Each row is a point. The window is the flat piece filled in between its corners: a triangle in 3 columns, a solid with four corners in 4, and so on. A path goes straight from each point to the next, and from the last back to the first. List the points from which the path goes on through the window.
In the rows, zero is written as 128.

Window (4 x 4)
[[106 140 194 139]
 [117 155 134  74]
 [168 110 124 130]
 [172 111  63 171]]
Path:
(1): [185 152 105 118]
(2): [201 155 172 138]
(3): [126  71  78 123]
(4): [132 113 125 118]
(5): [147 170 129 122]
(6): [137 155 139 153]
(7): [ 82 106 145  94]
(8): [126  93  86 104]
Through the window after points: 2, 4

Window (6 x 6)
[[ 99 125  83 120 121 218]
 [109  86 141 144 114  89]
 [161 104 135 166 135 109]
 [ 93 161 135 135 113 232]
 [150 105 126 152  80 102]
 [ 82 171 116  58 125 118]]
Path:
(1): [ 79 157 112 116 129  76]
(2): [114 133 109 142 112 126]
(3): [131 106 128  89 102 166]
(4): [130 113 157 136  94 146]
(5): [ 73 133  63 154 140 130]
(6): [105 128  66 161 102 146]
(7): [111 112 227 109 128 159]
(8): [152  95 143 107  99 154]
(9): [ 89 162  97 126 108  95]
(10): [100 140  90 161 106 144]
(11): [118 119 156  55  88 142]
(12): [144  93 126 101  99 138]
Through the window after points: 2, 4, 6, 8

Window (9 x 9)
[[160  76 116 146 102 124  66 128  69]
 [ 92  84 122 114  96 149  72 144  95]
 [162 118 119 131 167 175 114 168 160]
 [163 117 111  91 120  92 138 193  94]
 [127 162 131 184 176 164 127 119 119]
 [138 123  66  77 134 188 173 180  86]
 [150 136 139 119  72 112  92  79 101]
 [102  69 134  88 169 113 148 122 155]
 [167 125 105  88 214 151 101 185 130]]
Path:
(1): [119 124  92 123 131 131 106 135 138]
(2): [128 124 108 122 136 112  95 133 131]
(3): [163  99 150 107 133 140 112 140 113]
(4): [148  66 146  51 134 203 167 182 146]
(5): [119 158  49 180 178  94  82 153  73]
(6): [123 118  94 117 140 139 117 150 117]
(7): [153 100 172 108 147 131 115 159  98]
(8): [118 117 188 127  83 171 130 122  71]
(9): [162  94  77 116 144 115  89 140 115]
(10): [122 106 102 112 156 137 116 145 133]
(11): [148  75 156 109 150 176 152 195  90]
(12): [147 129 131 111 156 158 145 170 105]
Through the window after points: 6, 8

Window (11 x 11)
[[ 54 125 150 111 186 194  93 154 121  77  50]
 [ 90 163  87 150 125 123 152 164 109 172 130]
 [153 129  77 138 130  85  87 207 118 128  92]
 [147 178  94 144 152 120 124 229 118 137 129]
 [123 120  55 174 110 122 105 128 172  76  85]
 [ 95 153 106 115 107 149 165 131 151 148  81]
 [122 206 120 181  80 140 108 175  99 151 101]
 [121 212 104 107 132 131 101 154  87 135 121]
 [189 147 144 150 155  92 109  72 118 118 152]
 [185 132 112 176 122 121 121 158  69  89  97]
 [124 126 119  86 142 132 105 148 130 121 155]]
Path:
(1): [ 92 140 120 133 146 199  79 158 103 142  84]
(2): [109 147 111 123 131 162 119 143 142 135  78]
(3): [108 144  98 153 125 102 138 147 122  87 110]
(4): [130 184 108 106 125  78 170 163 170  71 165]
(5): [102 153 110 157 136 168  78 138  82 182  80]
(6): [158 147 111 137 153 189 106 142  84 162  97]
(7): [111 167 109 138 117 101 125 156 124  94 119]
(8): [120 155 102 160 123  75 158 160 139  65 106]
(9): [145 136  86 153 119 157  73 130 128 144 102]
(10): [136 145  76 161 133 144 101 149 145 108  91]
(11): [108 124  79 153 112 105 120 141 154  80  99]
(12): [ 88 160 137 112 167 111 135 154 129  56  80]
Through the window after points: 2, 8, 10, 12

Window (12 x 12)
[[ 93 144 180 150 171  90 164 114  59 125 162 183]
 [ 95 138 101 158 178 147 124 160 140 141  97 137]
 [144 123 115 163 165 151 159  92 106 101  83 103]
 [138 104 106 130 136  64 129  88 143 118 107 148]
 [124 178  87 118 183 130 139 120  86  97 142  93]
 [107 122 109 156 101 149  93 134 156 105  89 134]
 [ 90 105 159  78 160 139  90 170 176 106  74 138]
 [121 147 120  80 138 169 150 197 169 149 145 131]
 [120  81 143 123 106 117  85 139 144 191 115 126]
 [188 165 162 161 131 199 100 121 137 164 106 239]
 [249  92  74 147 113 169  77 148 137  94 187 165]
 [177 113 152 161 142 100 104 105 158 109 137 116]]
Path:
(1): [148 163  79 126 133  99 142 141 110 128  67 127]
(2): [117 133 133 134 185 161 119 122 121 105 182 122]
(3): [152  86 127  80 179 205  98  93 125 126 172 150]
(4): [134 149 102 185 119  80 127 150 157 117  67 118]
(5): [187 123 133 136 141 105 133 140 115 123 117 133]
(6): [ 77 111  95 145 150 208 106 114 154 116 126 139]
(7): [128 107 105 109 138 156 113 106 143 145 117 152]
(8): [149 176 167 196 153  97 134 197 116 103  97 156]
(9): [121 165 166 129 138  86 134 189 163 146  63 103]
(10): [120 121 119 110 146 155 123 128 140 135 134 152]
(11): [104 114 153 104 126 193  81  86 150 125 165 165]
(12): [199 107 103 155 128 117 107 169 134 142 117 142]
Through the window after points: 1, 5, 11
